Rows are points. The last column is the point's height on a tilted bowl or saddle (a function of degree 2), plus a little noise. Count its main directions that bend up, bend down and stay straight.

Points, 11 rows:
[[  0 -23  26]
 [-28 -19  31]
 [ 18  -1  29]
 [ -9  -4  25]
 [ 22  14  37]
 [ -8  39  48]
 [ -5  50  60]
 [ -1 -60  50]
 [ -6  13  29]
 [-26 -20  31]
 [  9 -28  29]]
Directions: 2 up, 0 down, 0 straight

Points (16 x 4):
[[ -9 -19  14 -17]
 [ -4  30 -44  -8]
 [ -2  33  -1  -1]
 [-60  53   2  60]
 [ -6 -45 -19 -15]
 [-37  -1 -20   7]
 [ 21 -53 -33  -1]
 [-21 -12 -22  -3]
 [-16   7  13  -3]
 [-46 -11  21 -14]
 [-27 -38   7 -29]
 [-14  39 -25   3]
 [ -3 -22   1 -15]
 [ 22   7  34  10]
 [ 17  27 -25 -18]
 [ 19  27  -1  -9]]
Directions: 2 up, 1 down, 0 straight

Points (26 x 5):
[[-16 -24  -6  16  -3]
 [  8  11 -12   0   1]
 [-27  26 -32 -30 -11]
 [-34 -25  60  -4 -60]
 [ 13  13  -7  -5   2]
 [ -9  10  11  56  -1]
 [ 48 -45  18  -4   1]
 [ 33  -6 -21 -51  -1]
 [  4  25  28  37   5]
 [-32  41 -21 -27 -10]
 [ 12   5  -2   8   4]
 [-20 -21 -14   8  -5]
 [  9   9   6   8   5]
 [ -9   6  22  -4   0]
 [ 11  20 -22 -33  -3]
 [  7  29   1 -20   0]
 [-32 -14  10  22 -12]
 [-12   9  -4  -6   2]
 [ 40   5 -17  25 -11]
 [-34 -39 -19  -1 -18]
 [ 14 -28 -19  -5   7]
 [  6  40  -4 -11  -5]
 [-16 -24  10  34  -4]
 [ -1 -26   3   1   4]
 [ 16  18  37 -29 -11]
 [-29  33   1  -8  -3]]
Directions: 0 up, 2 down, 2 straight

Points:
[[  1 -10  36  -4   0 -34  22]
 [  8  -4  27 -17  -2   5  13]
 [ 20 -27 -16  24 -27 -22  -2]
 [ -8  -5  -7   0 -46  17  12]
 [  1 -26 -20  21  -5 -11  -5]
 [ -7  29 -24   0  10  -4  -1]
 [ -5   5 -29  38 -17  17   5]
 [  1  -3 -18 -28   3  12  -1]
 [ 23  20  24  -4   3  23  20]
 [-10   2 -27  13 -23 -13   2]
 [-25   7 -10  -1   3   3  -7]
 [  2  -9  -3  17   3 -25   3]
 [-27 -20  17   6 -10 -25   2]
 [-15  15 -22  38  10  -9   5]
 [-26 -11  15 -10  27  -5  -9]
 [-34  27  -6  19  26   7  -2]
 [ 21  -6  50  15  39 -39  60]
 [ 21  38  33 -28  -7  20  39]
 [ 32   1   8   6  -6  23  -4]
 [ -9   9  -4 -22  -7  18   3]
 [-29   5   8  -1  17   7  -8]
 [-14  41 -14 -39  17   3   6]
 [-20  14  12 -24 -14   3   1]
 [  6 -32 -37  -1   8   6 -16]
 [ 12 -13   9  25 -13  -5   9]
 [  9  -1  36  17   2  11  23]
 [  1  -1 -18  -6  -3   8  -5]
 [ -8  11  18   8  16  26  11]
 [  6  -9  -3  14  -6 -28   5]
 [  1 -20   7  45   4 -10  19]
 [-16  17   3  27  31  21  17]
 [  7 -29 -15  24  -3  43 -15]
 [ -6  39  -1 -15  11  13  11]
 [-27 -25   1  -8   3  21  -2]
 [ 18  18 -39  -9 -30 -45  12]
 [ 21 -24   5  28 -25  -7   6]
 [ 16  21  11  13  -7  16  14]
 [ 32  31 -60 -10  46 -10   0]
 [-12  -3 -16  -8 -11  10  -3]
 [  4  -8   4 -23  -1 -24   5]
 [ 10   0 -19 -22  24 -20  -3]
 [  1 -12  -3  23   6 -41   7]
 [ 17  -6  13 -20   4  12   7]
 [-29 -15  25  11  -8  15   5]
 [ -5  -9 -11 -12  -4   9  -4]]
Directions: 4 up, 1 down, 1 straight
